Rows are points. Examples show where two turns around zero, p and q, send a point. Where does a point land after both, in the order given? Backwards means that the second turn is done in reverse. Each puzzle has new turns, and all numbers are rounded.

Turn p:
[-0.24  0.12 -0.40] -> [-0.09  0.44  0.17]
[ 0.05 -0.62 -0.03] -> [ 0.58 -0.12  0.18]
[0.48 0.59 0.30] -> [-0.67 -0.46 -0.11]
[-0.29 -0.09  0.13] -> [ 0.17  0.14 -0.24]
Turn q:
[-0.37 -0.23 -0.26] -> [ 0.48 -0.10 -0.13]
[ 0.06 -0.17 -0.32] -> [ 0.16  0.15 -0.29]
[0.34 0.71 0.53] -> [-0.86 -0.26  0.31]
[-0.03 -0.31  0.05] -> [0.21 0.20 0.11]
Where do these land?
q, then p: [-0.03  0.29  0.01] -> [ 0.26  0.12 -0.02]
q, then p: [ 0.39 -0.25  0.43] -> [-0.36  0.04 -0.51]
p, then q: [-0.11 -0.40 -0.05] -> [-0.33  0.25 -0.04]
p, then q backwards: [ 0.54  0.05 -0.18] -> [-0.18  0.29  0.46]
p, then q: [-0.79  0.31 -0.22] -> [-0.37 -0.68 -0.41]

Turn p:
[ 0.13  0.06  0.42 -0.10  0.53  0.13] -> [-0.11  0.09  0.59 -0.12 -0.10 -0.33]
[ 0.13 -0.03  0.43 -0.56  0.71 -0.15] -> [ 0.07  0.14  0.78 -0.45  0.29 -0.36]
[-0.01  0.30  0.14  0.11 -0.04 -0.09] -> [ 0.15  0.13  0.06  0.28 -0.03 -0.09]
[ 0.21  0.38 -0.24  0.10 -0.25 -0.27] -> [ 0.31  0.27 -0.12  0.29  0.03  0.35]
[ 0.28  0.19 -0.57 -0.26 -0.07  0.19] -> [ 0.38  0.01 -0.06 -0.29 -0.26  0.49]
[-0.11 -0.73  0.22 -0.14 -0.27  0.12] -> [-0.45 -0.61 -0.10 -0.15  0.32 -0.02]
[-1.03  0.14  0.18  0.35 -0.20  0.01] -> [ 0.03 -0.07 -0.70  0.32 -0.02 -0.83]
[ 0.23 -0.68 -0.79  0.17 -0.28 -0.23] -> [-0.41  0.05 -0.59 -0.35  0.20  0.78]
[ 0.19  0.36  0.21  0.33 -0.11  0.29] -> [ 0.02 -0.01  0.17  0.46 -0.42  0.01]
Turn q:
[-0.22 -0.30 -0.36  0.41  0.10  0.42] -> [-0.14  0.45 -0.31  0.26  0.47 -0.10]
[ 0.10 -0.51 -0.11  0.07  0.06  0.10] -> [-0.13 -0.14 -0.29  0.35  0.20 -0.13]
[-0.12  0.27  0.22 -0.26  0.56 -0.15] -> [ 0.33 -0.21 -0.16 -0.60 -0.01 -0.03]
[ 0.79  0.38  0.47  0.41 -0.06 -0.33] -> [-0.33 -0.11  0.37 -0.23 -0.69 -0.69]
[-0.44 -0.30  0.03  0.03 -0.58  0.18] -> [0.13 0.11 0.37 0.55 0.36 0.24]
[ 0.28  0.61  0.12 -0.62  0.35 -0.01] -> [ 0.39 -0.12 -0.21 -0.55 -0.65  0.20]
[-0.39 -0.15 -0.37 -0.06 -0.43 -0.21] -> [-0.24  0.00  0.24  0.22  0.31  0.54]
Where do these land?
q, then p backwards: [-0.01  0.51  0.00 -0.04 -0.54  0.00] -> [ 0.58  0.27 -0.02  0.10  0.33  0.14]
q, then p: [-0.62  0.06  0.07  0.17 -0.08 -0.27] -> [-0.06  0.00  0.55 -0.20 -0.06 -0.39]
q, then p: [-0.78  0.30 -0.09 -0.35 -0.43  0.14] -> [-0.03 -0.25  0.71  0.11 -0.67 -0.07]
p, then q: [ 0.32 -0.44 -0.22 -0.22 -0.07 -0.27] -> [ 0.50  0.11 -0.44 -0.04  0.11  0.04]
q, then p backwards: [ 0.11 -0.61  0.24 -0.09  0.11  0.00] -> [-0.35 -0.01  0.33 -0.05 -0.48  0.05]
q, then p: [ 0.31 -0.28  0.26  0.01  0.63 -0.20] -> [-0.10  0.14 -0.25 -0.44  0.55  0.29]
q, then p backwards: [-0.37  0.72  0.04 -0.13  0.10  0.17] -> [ 0.25  0.27 -0.50 -0.36  0.43 -0.11]
p, then q: [ 0.86  0.07 -0.64  0.50  0.01  0.38] -> [ 0.52  0.83  0.32  0.64 -0.16  0.20]
p, then q: [ 0.19 -0.33  0.34  0.14  0.26  0.04] -> [ 0.33 -0.12  0.28 -0.13  0.36 -0.01]
